Rows are points. Each copy is the shape, with its points in the same order, turned, moved and blurred by noise. Is it also mirrored, or only turned?

Shape:
[[  5  13]
 [ 19 -37]
 [ 13   5]
 [ -2   8]
 [-69  -1]
 [-12 -95]]
Copy 1 (6 x 2):
[[  0  30]
 [ 40  -8]
 [  8  38]
 [  0  24]
 [-54 -21]
 [ 48 -66]]
Copy 1 is: only turned
Copy 2 (6 x 2):
[[-36 -25]
 [ 20 -20]
 [-24 -30]
 [-31 -16]
 [-46  50]
 [ 61  27]]
Copy 2 is: mirrored

Shape, 8 rows:
[[  3  36  23  42]
 [  8  13  -9  24]
 [-30 -25  22 -86]
 [ 46   9  38 -11]
 [ 19   6 -29  34]
 [-85  20 -47 -34]
 [ 17 -52  42  -3]
 [ -2 -26  -4 -51]]
Copy 1:
[[ 45 -32  20 -42]
 [ 28 -29  -2  -9]
 [  9  87  -4  25]
 [  8  15 -25 -53]
 [ 22 -50 -15  -1]
 [ 78  24  25  78]
 [-40  18  15 -24]
 [  1  42 -18  21]]
Copy 1 is: only turned
Copy 2, 8 rows:
[[ 24  -2  25  46]
 [-16  11  -2  31]
 [  3 -28 -14 -93]
 [-19 -37  30  10]
 [-23  28  -8  42]
 [ 46  34 -74 -51]
 [-40   0  57 -26]
 [-20 -18 -15 -52]]
Copy 2 is: only turned

Shape (9 x 6):
[[  12  -45  -34   19   14  -63]
 [  15  -43  -31  -55   30   -6]
 [  35  -13   13  -43  -19  -18]
 [  -6   22  -26  -40   12   -3]
 [  31   74    9    1   25   15]
 [   3  -43  -13   28  -30   13]
 [   3  -42  -25  -21   16   -5]
 [  40  -30   51  -23    0    4]
 [-121  -39  -33  -16   24  -23]]
Copy 1:
[[  66   21   11   41   26  -27]
 [  34   11  -60   16   65    9]
 [  39   53  -35  -14    8   31]
 [  26    4  -28  -46   35    3]
 [ -22   23   37  -70   16   30]
 [  11   31  -19   32  -27  -26]
 [  27    8  -40   24   29   -8]
 [  11   44  -29    6   -5   62]
 [  63 -104  -43    9  -11  -30]]
Copy 1 is: only turned
Copy 2, 9 rows:
[[   4  -63  -12  -67   17    2]
 [   4  -43  -41    1   47   46]
 [  17  -33  -32   19  -21   22]
 [   4  -26  -21   33   40  -16]
 [  67    8    7   43   21  -41]
 [  -9   19  -29  -47   -7    4]
 [  -4  -24  -23  -19   38   30]
 [  32   -5   -4   14  -30   49]
 [-106  -30   33  -18   68   -4]]
Copy 2 is: mirrored
Copy 3, 9 rows:
[[ 56  19  20 -11  47 -30]
 [  9 -18 -24 -33  71  16]
 [ 24 -31 -35   9  16  16]
 [-15  10  -6 -31  12  34]
 [ -7  38   3  27 -14  79]
 [-10 -18  30  42  35 -30]
 [  4  -4  -1 -11  63  -2]
 [ 14 -13 -53  53  38  10]
 [-58  50  -3 -72  39 -71]]
Copy 3 is: mirrored
Copy 4 (9 x 6):
[[ 31 -23 -28  13 -79   9]
 [  6 -64 -28 -28 -23 -32]
 [ 22  -6 -46 -44   7  -4]
 [ 20 -25  13 -12   7 -29]
 [ 31   1  -6  40  65  -9]
 [-42   3 -32  -6 -38  18]
 [-11 -40 -17 -15 -33  -6]
 [ 14 -31 -66 -30  20  32]
 [-17 -56  92 -27 -69  27]]
Copy 4 is: only turned
